Each row is a point. Any point is a mix of the corners, with weights that add up to 1. It lies inside the corners' shape when no weight is negative. Is each point inside? If not, which corners have a negative weight?

Corners:
(1): [-39  44   6]
(2): [-11  42  68]
(3): [-64 -75 -58]
(4): [ 32  39 -20]
Points:
[-57 -61 -49] -> inside
[-61 -26 -19] -> outside (4)
[  5  18 -22] -> inside
[-20  19  21] -> inside
[ 4 13 -4] -> outside (1)
[ -1   6 -25] -> inside

Corners:
(1): [-25 -36  -5 -23  21 -16  37  11]
(2): [-28 -95 -14 -12   6  28  -6  28]
(3): [ -4  38  -6 -16  43  10  16 -81]
(4): [-21  31 -17  12 -43  -8  -3  28]
(5): [ 46  20  55  14 -15  -9  -1  22]
(6): [ -4  32  68  23  23  31  19 -10]
(7): [ 35  20  -9  11   8 -12   5  33]
(8): [-42  41  20   8  39   4 -14 -42]
(9): [-44  53 -23 -83  28  -2   1 -24]
Points:
[-30  -4  18  -8   7  13   2   6] -> outside (3, 7)
[  4  19   0  -5  21   2   9 -20] -> inside
[-15  53   9  41  13   1   8 -29] -> outside (2, 5, 9)
[-67  20 -39 -68  34   2   4 -54] -> outside (5, 6, 7)

Corners:
(1): [ 25 -42  59  25 -31 -25   9 -34  70 -62  43]
(2): [ 35  39 -76  33 -13  70  23  29   8  42 -30]
(3): [-95 -32  83 -59  -7 -30  -6 -62 -73  33 -50]
(4): [ 50  47 -57  26   0  37 -11  87  10  63 -31]
(5): [ 21 -37 -13  66 -41 -32 -49 -40  41 -75  42]
(6): [ 16 -21   6  15 -24 -17  21  20 -35 -59  30]
(7): [-31  69 -41  40  16  37   5  40  16  20   2]
(8): [ 81  12 -56  45  38   1  16   4  -5  10  14]
(9): [ 34   8  16  41 -19 -35  20  -5   2 -19 -34]
(10): [ 11   2 -49 -32   1 -23  67  39  31  40 -26]
(11): [ -6  78  -2 -36  -5  30  -1  56  30 -15 -43]
(12): [-38   8  58 -24 -69 -48 -35 -65  13  10  20]
Points:
[ 11  18 -13  17 -18   5   8   5   9   7 -10] -> inside
[  2  23 -24   0  -4   1  15  19 -13  44 -20] -> outside (1, 5, 11)
[ 15   0   2  16 -16 -12  12  10 -11 -17  -3] -> inside
[ -9  22 -15 -13  -6   2  20  21  12  24  -9] -> outside (5, 9)

Corners:
(1): [-14  95  41 -42   4  -4  32 -28  -6  29 -52 -29 -35  -4]
(2): [ -7  30 -44  38 -33  10 -30  19 -10  20 -24 -29   6  75]
(3): [-45  20  26 -25  -8 -35  51 -25 -26  45 -12  -2  31  -7]
(4): [ 59 -36   7 -33 -24  50 -27 -15  27  33  40  40  32 -17]
(5): [ -2 -41 -14   5  23 -48 -32  41  -5 -48  27 -15 -28  28]
(6): [-24  50  -1  -1 -24   1  62 -43 -34 -13  -2 -23  -2 -65]
(7): [ 23 -36 -23   7  27  24  24  28  43  29  25  29  -5   9]
(8): [-24 -27 -20  48   7   9 -30   4 -16   4  58  31 -31  59]
(9): [ 13 -34 -66  21  -7 -14   3 -30  -1 -21 -13  59 -14  48]
(10): [-41 -40 -55  -1 -24  16 -29  43  48 -33  24  59  -7  56]
(11): [ 14  29  20 -29 -43  20  13   4 -31  75 -58   6 -31 -49]
(12): [ -1 -20  32 -40 -18  56  31 -38 -20  52 -62 -49  -9  10]
(13): [ 74 -21   8 -39 -81  20  51  -9   4  42  -4 -19 -45   4]
(14): [ 12 -53 -68 -38  -2  24 -16  18 -20   3  83  22 -13  34]
(15): [-19 -36 -60  -7 -12 -15 -40 -17  45  19  36 -14 -33  -1]
Points:
[  3  -4  23 -39 -10   3  18  -8  17  21 -43 -14 -19  -1] -> outside (2, 6, 8, 14)
[ -1  -6  -7 -19  -9   5  14  -9   4  15   2   6 -17  -2] -> outside (2)
[ -1 -18 -13 -14 -26  14   3  -7  -2  16   5   9  -2  11] -> outside (1, 7)
[  6 -37 -31 -23 -20  33  22 -19   2  30  32  19  -5 -11] -> outside (1, 2, 5)
[  2 -15 -17  -6 -12   6  -6   4   5  21   6  11 -14  31] -> outside (6)
[ -4   2 -21 -13 -14  -2  17  -2  -5  10  -3 -12 -14   4] -> outside (4, 8)
